Rows are points. Each copy is the shape, with its points in the same order, stretched, turned, moved and blurred by noise. Some copies are also mirrored. Which?
In the rows, zero is written as 128.

Shape (5 x 2):
[[138 191]
 [134 113]
 [134 107]
 [227 177]
 [151  77]]
Copy 1 (5 x 2):
[[151 178]
 [117 122]
 [118 114]
 [210 133]
 [111  82]]
Copy 1 is: only turned
Copy 2:
[[ 92 171]
 [145 100]
 [153 100]
 [184 232]
 [190  87]]
Copy 2 is: only turned

Shape (7 x 4):
[[102 100 138 151]
 [121 153  89 140]
 [147 129 135 140]
 [135 249 125 133]
 [136 128 131 127]
 [145  93 132 117]
 [154 122 120 158]]
Copy 1, 7 rows:
[[ 97 106 134 156]
 [130 180 110 141]
 [139 122 113 129]
 [203 218 158 100]
 [127 130 115 122]
 [100 103  99 116]
 [145 121  99 148]]
Copy 1 is: only turned
Copy 2 (7 x 4):
[[127  89 118 137]
 [105 145  67 134]
 [142 141 117 127]
 [ 70 226  75 187]
 [127 137 118 121]
 [147 119 133  92]
 [159 140  98 124]]
Copy 2 is: only turned
Copy 3, 7 rows:
[[ 99  99 101 148]
 [155 127 159 147]
 [142 119  99 112]
 [146 191 197  81]
 [139 109 118 113]
 [141  78  94 110]
 [154 126  94 136]]
Copy 3 is: mirrored
Copy 4 (7 x 4):
[[ 92  97 123 125]
 [157 105 113  94]
 [137 131 127 142]
 [242 107 193 101]
 [127 134 128 126]
 [100 153 106 137]
 [143 121 110 150]]
Copy 4 is: mirrored

Shape, 11 rows:
[[118 133 125 225 118 185 136 137]
 [112 110 118 155 144 123 131 187]
 [111  55  93 195 114 171 120 175]
 [121 105 137 209 155 131  97 146]
 [133 104 126 173 103 146 162 170]
 [153 128 167  77 141 177  95  61]
 [ 66 191  88 105 123  78 182  37]
 [148 162 137 123 200 166 179  56]
 [153 144 118 184 113 165 104 181]
 [106 182  20 133 149  98 170  63]
 [197 135 156 103 147 114 146  20]]
Copy 1, 11 rows:
[[109 142  86 194 126 148 158 133]
 [111 120 102 124 119  90 118 165]
 [102  69 106 185 102 138 125 152]
 [116 124  71 159 123 108 105 111]
 [123 126 146 153 112 107 146 162]
 [171 127 136  60 179 194  99  72]
 [ 22 200 130  30 164 108 188  66]
 [148 159  97  77 201 116 190  80]
 [123 139 117 169 148 129 106 175]
 [  7 160 115  78 214  94 186  94]
 [156 159 170  64 208 112 131  31]]
Copy 1 is: mirrored
Copy 2, 11 rows:
[[ 74 123 166 164  53 191 159 136]
 [ 76 155 188 130  90 118 126 198]
 [ 37 120 215 184  87 147  98 173]
 [ 79  92 190 162  72 115 172 184]
 [103 159 182 171  85 163 108 163]
 [162  77 132 111 152 154 127  90]
 [ 92 219  64  97 179 104 188  63]
 [163 129 107  98 188 192 199 132]
 [ 99 109 144 151  27 160 120 190]
 [ 66 173  38 125 169 122 170 131]
 [211 104  98 175 185 114 176  76]]
Copy 2 is: mirrored
Copy 3:
[[176 162 146 210  88 161 132  97]
 [139 118 127 183 136 100 149 149]
 [120  95 121 215  70 139 125 139]
 [161 101 169 205 116 117 113 103]
 [152 127 128 170  85 131 162 154]
 [144 108 144  47 151 183  63 116]
 [106 231 101  51 137  54  96  70]
 [209 141  85  73 151 140 107  48]
 [191 148 148 192 115 154 116 170]
 [156 206  52 108 123  40  65 101]
 [192 119 146  14 102 119  87  94]]
Copy 3 is: only turned
Copy 4:
[[132 171  91 222 147 159 114 166]
 [106 129 127 154 182 125 154 171]
 [ 76 107  84 211 156 147 121 186]
 [149 113 122 203 158 125 129 166]
 [104 153 101 168 130 140 156 188]
 [149 123 123  72 102 199 101  76]
 [ 86 205 178 143 122 116 190  25]
 [164 172  98 132 145 198 176  47]
 [142 157  91 164 154 123  95 190]
 [ 73 190 108 157 159  97 164  25]
 [178 135 100  82  69 157 178  49]]
Copy 4 is: only turned

Shape (15 x 11):
[[126 219 134 127  83  92 169 131 155  96 170]
 [178 100 156 118 145 109 118 139 131 126 122]
 [103 164  72 192 147 125 113  70 110 162 100]
 [177 101 115 133 141 113 183 125 165  54 185]
 [139 145 100  92 101 141 120 166 152  87 171]
 [124 157 113 194  98 196 131  81 124 164  56]
 [120 130 113 120 101  81 171 186 172  81 172]
 [157 158  95 154 109 121 154  80 135 168 109]
 [ 85 180 141  81  55  90 146 111 156  46 168]
 [147 162  96 145 145 164 128  79  88 140  89]
 [186 138 149 162 188 155  94 149 157  97 123]
 [126 147 119 179 113 148  79  66 151 130  77]
 [129 108 170 161 171 153 133 136 115 106 135]
 [173 114 131 213 136 174  82  89  94 163 136]
 [145 110 153 134 179 175 113 109 170 152 154]]
Copy 1 (15 x 11):
[[145 194  69  76  83 102 111 120 194  88 127]
 [170 108 128 121 143 107 103 152 104 140 120]
 [164 235 153 122 135 181 138  81 105 133  88]
 [231 139  92 123 122  86 171 180 116  93 154]
 [156 126 137  99  67 138 131 197 173 111 147]
 [147 151 110 119 127 234 124  55 137 113  93]
 [152 153 102 133 108  66 176 185 172 105 150]
 [186 187  87 108 125 157 126  88 120 146  90]
 [122 144 108  40  56  85 157 110 198  78 153]
 [180 167 152  91 133 202 102 117 104 115  66]
 [191 131 165 160 137 141  70 177 110  83 120]
 [150 168 150 129  98 174 117  52 107 129 125]
 [160 139 135 129 185 144 129 150 115  77 132]
 [155 164 124 130 147 218 101 123  45 120 131]
 [182 133 146 108 171 158  90 149 132 129 161]]
Copy 1 is: mirrored
Copy 2:
[[102 170 199 140  88  84  93 199  69 144 143]
 [178 143 133 112 157  98 124 120 112 102 126]
 [105 160  67 114  88 159 170 155  91 134 168]
 [179 184 187  82  85  58 128 129 111  49 170]
 [165 179 186  80 121 124  97 193 126 136 146]
 [141 151 112 155  77 192 197 139 120 134 113]
 [134 139 204 105 122  52 114 216 118 102 157]
 [121 164 116 116  87 109 168 131 111 143 110]
 [102 149 207 101  74 120  55 214  82  92 124]
 [129 198 106 101 110 183 162 130  93 124 132]
 [214 180 112 158 134 127 121 131 114  89 179]
 [156 143  73 139  63 173 137 149 114 104 123]
 [170 134 143 143 147 139 142 114 100  72 192]
 [217 127  87 112  94 163 176  81  94 141 161]
 [179 144 123 139 121 132 122  68 166 102 181]]
Copy 2 is: only turned
Copy 3 (15 x 11):
[[136 199  35 146 101 101 115 192  97 149 177]
 [133 110 141 133 137 123  93 149 145 163 143]
 [118 132  63 127 180 139 158  87 130  70  57]
 [161 136  96 152  71 122 122 140 161 130 249]
 [135 186 102  84  68 137  78 149 129 154 190]
 [ 44  90  58  87 154 155 149 133 139 100  64]
 [166 212 106 154  50 109 105 187 153 137 181]
 [128 136  58 128 167 130 180 133 135 141 109]
 [ 96 220  83 132  44  57 103 150  83 139 210]
 [106 113  87  91 168 156 145 105 100  92  98]
 [139  82  99 100 144 135  32 156 171 108 162]
 [ 69 111  73 100 145  96 100  96 146 110  81]
 [ 97 115 142 145 138 159  77 141 149  92 154]
 [ 86  85  88 143 158 210  92  72 147 140  97]
 [ 84 132 102 107 169 143  75 120 203 123 185]]
Copy 3 is: mirrored
Copy 4, 15 rows:
[[ 60 200  86  89 133 136 101 115 133 100 144]
 [178 104 139 135 115 120 122 115 127  95 127]
 [ 85 109 167 177 180 142 117  83  94 178 138]
 [160 150  72 100 127 104 172 121 156 117 185]
 [134 140  65  72 116 177 116 125 115 122 152]
 [ 76 135 157 176 126 180 152  66  58 164  92]
 [115 154  24  97 110 115 107 131 148 121 156]
 [125 163 139 149 153 127 109  76  92 161 132]
 [ 46 164  88  32  81 138 111  93 150 103 142]
 [118 124 174 132 169 150 152  96  65 153 117]
 [154  98 131 148 158 174 170 119 135  67 131]
 [ 95 100 170 164 123 177 130  40 108 126 122]
 [120  95 149 148 124 131 178 155 133 111 128]
 [144 100 198 206 135 170 138 103  87 134 178]
 [163 124 142 145 141 171 153 147 163 137 109]]
Copy 4 is: only turned
